Each point is reached from the start by the listed moves, each made once or not at all, plus a little noise. Say if it took an odd or an even number of moves. Then give how often each move was made.

Moves:
(1): [-26  38  10  35 -19]
(2): [45 32 45 65  7]
Start: [ 6 16 -1 15 20]
Points:
[ 8 16  0 12 18] => even (0, 0)
[54 44 40 78 27] => odd (0, 1)

Moves:
(1): [-19  25  -6  -5 -16  33   0  41   5]
(2): [-19  10  -9 -36  18  -1  10  -3  -8]
(3): [-15  14  14  18 -19 -21  22 -12  -3]
(4): [-24   9  20 -16   6   6  27 -28  19]
(5): [-13   0   6   0 -25  20  -9   1  -4]
(6): [ 15   0 -13   2 -31 -28  25   9   8]
(7): [-21 -11 -20 -19  13   0  20   3  19]
(8): [ -2 -52  31 -24 -20  -2 -10  -6  -1]
Start: [-1 -2  3 -3 10 -5  7 -1 15]
Points:
[-50 -11  25 -81 -34   3  59  14  38] => odd (1, 1, 0, 1, 0, 1, 0, 1)
[ -5  13   3  14 -41 -51  54  -3  20] => even (0, 0, 1, 0, 0, 1, 0, 0)
[-95  21  12 -59   2   0  75 -40  36] => odd (0, 1, 1, 1, 1, 0, 1, 0)
[-83  31 -13 -79  31  31  63  14  50] => even (1, 1, 0, 1, 0, 0, 1, 0)

Moves:
(1): [  8 -28  -3   5   2 -16 -13  -8  -4  32   3  13 -26   0 -19  11 -17]
(2): [ 38  -7  23  20   0  -5   3  -2  -1 -16 -13  -9 -29  -3  -5  -5  22]
(3): [-25   0  -1 -12  -2  12 -10  -4  25  -1  -7  -6 -13  10 -15  16  17]
(4): [-23  -7   6 -11 -17 -14   9  -8   1 -16  15 -14  13 -37   3  -5   8]
(5): [ -3   2 -11   3  -6  20 -13  23 -20  15  -6  -5  13   8   0  -9  -5]
(6): [  0  -6   8 -23   9   3  -6   2  -2  -9  -5   5  10   2   4  -9   6]
(7): [ 13   6   5 -10  15  16 -15 -13  -5 -32 -10 -17 -13  -2 -14   2   5]
(8): [-17  19 -16  -6  31   0 -16  21   6   1 -14   2 -14  14  -5   0  14]
(9): [  4  -4  -1  -5  14  -6  10   4   6  16   8   0 -13  -3 -18  -2 -12]
(10): [  1 -12  -5   5  -3 -19 -13  12   0  11 -23  -7   6   0 -22   4 -15]
(11): [ -9 -13 -10 -17   6  -3  19  -8  12 -20  -4   6  -7 -15   8   2  13]
(12): [ 15  18  41  44  -8   5   1  -3  -2   0   1  16  -1 -14  -9 -14 -12]
(13): [  0  -6   4 -15  40 -13  -1   6   0 -31 -56 -27 -20   7  28 -49 -11]
(14): [  6  34   7  -3 -19  23 -20  26  -7 -19  -8  -6  20  16  24   2 -11]
Start: [ -4   7  14 -12   3 -17 -13   0  15 -13  -5   8  -5 -18  -4 -11  11]
Points:
[-34  20  22 -81  60  -2 -37  61  34 -94 -95 -46 -45 -18  20 -71  50] => even (0, 1, 1, 1, 1, 1, 0, 1, 1, 0, 1, 0, 1, 1)
[-20 -15  17 -81  55 -19 -31  16  45 -46 -75  -8 -55  -1   8 -40  -6] => odd (1, 0, 1, 0, 0, 1, 0, 0, 1, 0, 1, 0, 1, 1)
[ -6  12  14 -45  33  24 -85  29   4 -48 -90 -40 -45  21  -1 -39 -12] => even (1, 0, 1, 0, 1, 0, 1, 0, 0, 0, 0, 0, 1, 1)
[ -8  23  61 -24  -7  25 -71  17   9 -25 -14  -4 -13 -38 -49 -20 -11] => odd (1, 0, 1, 1, 1, 1, 1, 0, 1, 0, 0, 1, 0, 1)
[-37  16  15 -58   4  -1 -59  62  29 -68 -72 -25  -5 -24 -13 -15  58] => odd (0, 1, 1, 1, 1, 1, 0, 1, 0, 1, 1, 0, 0, 1)
[ 33  -5  70 -13  84 -28 -56  22  -5 -52 -83 -28 -84 -46 -40 -91   9] => even (1, 1, 0, 1, 1, 1, 1, 1, 1, 0, 0, 1, 1, 0)
[ 53  25  54  23  28 -15 -68  24  14 -56 -74   5 -66 -21 -45  -7   9] => even (1, 1, 0, 0, 0, 0, 1, 1, 0, 1, 1, 1, 0, 1)
[ 14 -17  40 -45  -3  -5 -81  32   8 -30 -51 -37 -35 -27 -65  -6   8] => even (1, 1, 1, 1, 1, 1, 1, 0, 1, 1, 0, 0, 0, 1)
